Each row of a before or after table is a point. The points were changed in one or more steps. Then noise was added and the rows were shuffled. The steps act on columns, c1 being the first. Write out the steps. A step turns or swaps two columns, mirrors them in a line or flattens them onto one, adds a multiple of one to another, or multiplies or shifts one. Angles are multiples of 10 degrees, from the lower column toward the higher: turns from -170 to 170, lines from 10 to 170 but not 90. Use the fewest steps. Two steps may share a column if one is a turn and the other turns, adds or multiplies; they go together, in the order done. Otherwise the lowest column goes first.

Before:
array([[ 13,  95, -16],
       [-46,  70, -36],
       [-16, -32,  46],
       [-27, -24,   8],
       [ 37, -19,  38],
       [-36,  27, -45],
       [-68,  10,  -4],
       [ 20,  23,  12]])
After:
array([[-61,  84,  -6],
       [ 49, -16, -11],
       [ -5,  19, -32],
       [ 28, -10, -51],
       [-32,  23,  57],
       [-35,  66,  57],
       [ 22,  22,  60],
       [ 30, -13,  27]])
Steps: turn c1 and c3 by -120 degrees; turn c1 and c2 by 20 degrees

Before:
array([[  3,  10,  16,  16],
       [-13,  -5,  13, -10],
       [ -1,   9, -30,  -1],
       [  4, -12,   2,  -4],
       [-24,   8,  14,  -9],
       [  4,   4,   9,  -9],
       [-12, -11,  11,   6],
       [-32,  -2,   5,  -7],
       [  1,   8,  -9,  -5],
       [-11,   9,   9,  -8]])
After:
array([[-33,  11,  28,  -4],
       [-97,   1,  25,  -8],
       [-36, -13,  31,   2],
       [ -3,   8, -11,   2],
       [-71,  10,  33,  -5],
       [ 12,   7,  29,  -7],
       [-38,  -1,  33, -10],
       [ 10,   3,  36,  19],
       [ 13, -10,  22,  -8],
       [  4,   9,  11,  -3]])
Steps: multiply c1 by 3; turn c2 and c4 by 20 degrees; shift c3 by 20

Before:
array([[  9,  -1,  13,  38,  40, -33],
       [  7,   7,  21,  15,  39,  40],
       [-34, -20,  -8,   6,  -7,  -9],
       [ 26,  -3,  34, -39, -17, -24],
       [ 43, -19,  30,  24,  10, -25],
       [-33,  26,  -9,   5,  16,  10],
       [-37, -22,  18,  33, -21,  -7],
       [ 21, -11, -22, -43,  14,  -9],
       [-41, -12, -20,  32,   8,  12],
       [  0,  28,  -6,  14,  11, -39],
       [  6, -33,  30, -41,  36,  32],
       [-40,  40,  -6,  15,  64,  25],
       [-21,  46,  -5,  -4,  49,  -2],
       [-32, -26,  32,  39, -11, -12]])
After:
array([[-11,  40, -44,  19,  48,   6],
       [-28, -62,  -6, -37, -12, -25],
       [-35, -93, -12, -20,  29,  38],
       [ -5, -12, -47,  34,  -5,  -9],
       [ 18,  29, -17,  -3,  32,  46],
       [ 18,  28, -23,  45, -20, -10],
       [ 16,  35, -60,  50,   5,  13],
       [-35, -74, -61, -35,  14,  -7],
       [ 13,  47, -47,   6,  18, -35],
       [ -7,  32, -50,  34,  14,  13],
       [ 36,  17, -10, -31,  15, -25],
       [ 37,  55, -27,   4,  45, -25],
       [ 25,  32,  -8,  44, -10, -14],
       [  0,  62, -45,  41,  58,  35]])
Steps: add 1.5 times c4 to c2; turn c1 and c4 by -70 degrees; shift c3 by -40; turn c5 and c6 by 10 degrees

Before:
array([[-23,   8,  -8,   6,  -3,  45, -12,   5],
       [ 17,  30, -33,  10, -19,  -8,  20,  18],
       [-18,   1, -30,  -7,  35,  -9,  16,  -2],
       [ -7,  10,  23,  37,   7,  27, -13, -13],
       [ -9, -26, -21,  33,  -5,  33, -16,  35],
       [-11,  30, -29,  12,   5, -95,  -6,  34],
       [-17,   0,   2,  15,  -8,  44,  13,   3],
       [  7, -16, -22,  -5,   5,   0,  21,  -2],
       [ -6, -12,   5, -19,   7, -10,  -7,  23],
       [ -9,  -9, -28,   3, -25,   8, -20,  -3],
       [-16, -10, -18,  15, -21,   5,  25,  -3],
       [ 28,  30, -40,  27,   2, -52,  -2,  14]])
After:
array([[-46, -24,  -3,  -3,  -5, -30, -27,  -4],
       [  7,  45, -13, -17, -23,  -4,  40, -14],
       [-37,   6, -10,  10, -26,  17, -19,   5],
       [-29, -19, -13,  21, -20,  -7,   7,   1],
       [-25,  -5,   4,   2,  20,   7,  10, -21],
       [-10,   0,  -8,  -1,   7,  22, -14,   0],
       [-26, -15,   8, -23, -24, -27, -12,  13],
       [-36,  15, -12, -25,  25,   8,  -4,   4],
       [-34,  65, -11,  -8,  -6,  10,  75, -35],
       [-28, -44,  -7, -15, -31,  -2, -14, -36],
       [ -1,  36, -14,  10, -17, -11,  -9, -17],
       [-36, -15,   3,  -3, -19, -11, -41,  -1]])
Steps: shift c1 by -20; turn c6 and c7 by -130 degrees; turn c2 and c6 by -50 degrees; multiply c3 by 0.4; mirror c4 and c5 in the line at 120 degrees; multiply c8 by -1
